Every row gives one point. Examples show where two turns around zero, p and q, send a point. Where does a point land after both, in the order given? Backwards means that the second turn is done in reverse. Each puzzle has new turns, and all numbers are rounded.

Turn p:
[ 65 -22  62] => [82  1 43]
[-11  32 -32] => [-37  27 -10]
[-32   2  10] => [-22 -24   8]
[-32  -7 -12] => [-24 -20 -16]
[ 10  -5 -27] => [  2  15 -25]
Turn q:
[ 21 -69  15] => [-31  66 -13]
[ -5  11 -21] => [  4 -19 -15]
[-64   8   6] => [64  2 -6]
[-2 28 -5] => [  6 -27   8]
[49 21  5] => [-43 -21  25]
Where do these land?
q, then p: [ 26 -34 -29] => [-46   0 -23]
q, then p: [-23 -18 -17] => [ -2  29 -17]
p, then q: [40 -3 61] => [-42  22  55]
p, then q: [-3 -6 -4] => [-2  0 -8]
q, then p: [29 38 -9] => [ 11 -46 -10]
p, then q: [-68  23  -2] => [ 59  35 -22]

Turn p:
[  6 -28  -8 -21  -3  33] => [ -7 -20  -5 -16  40 -11]
[27 20 15  7 16  8] => [-21 -23  -5   0 -25   9]
[ 40  -3 -26 -27  15 -48] => [-14  12  44 -45 -28 -21]
[-16  27 -20 -14 -34 -11] => [ 37  22 -14 -25  -8  13]
[  5 -59 -13  26  11 -45] => [-28  44  33  17   9 -47]
[-26   4  22  10  29  -7] => [ 7 -8 20 39 -6 10]
[-46  13  61  23 -24  10] => [  7  17 -23  53  14  58]
[-14  31 -27 -13 -33  55] => [ 41 -25 -55 -25  16   8]
[26 -5 -4  9 22  5] => [-22 -18   4  -1 -12 -18]
Turn q:
[-46 -76 -43  49  53  -1] => [ 86 -16  -9  26  76  29]
[ -8   8   6 -31 -33 -36] => [-35 -17  17  -5   6 -40]
[ 5 36 -8  4  5  3] => [  8   4  12   3 -35  -4]
[  1  11   4 -51 -20   7] => [-25  19  -8 -23  -6 -39]
[33 -1 -3 -2 -5 -3] => [-14  12  18 -15  -2  15]
[  6  10  12  30 -15  28] => [ -1 -15 -21  -8 -25  29]
[ 8 12 32  1 14  2] => [-19  14  -9  23 -14  10]
Where do these land?
p, then q: [ -5  13  -9   6  15 -42] => [-38 -20  -1  -3 -22   3]
p, then q: [ 15  27   0 -25 -12  24] => [  5  23 -11 -33  21 -10]
q, then p backwards: [ 22  27  48 -43   0  12] => [ 42 -13  10  49 -19 -28]
p, then q: [-33   7  -7  19  39 -14] => [-25 -26  12   7  -2  42]
q, then p backwards: [ 37  -9  11   9 -20  33] => [ 30  20  21 -16 -33  -3]
p, then q: [ -8 -38 -10  30 -58  19] => [ 53  15  42  17 -26 -21]
p, then q: [-29 -27 -33   4  36 -33] => [-46 -11  26  41  -8  21]
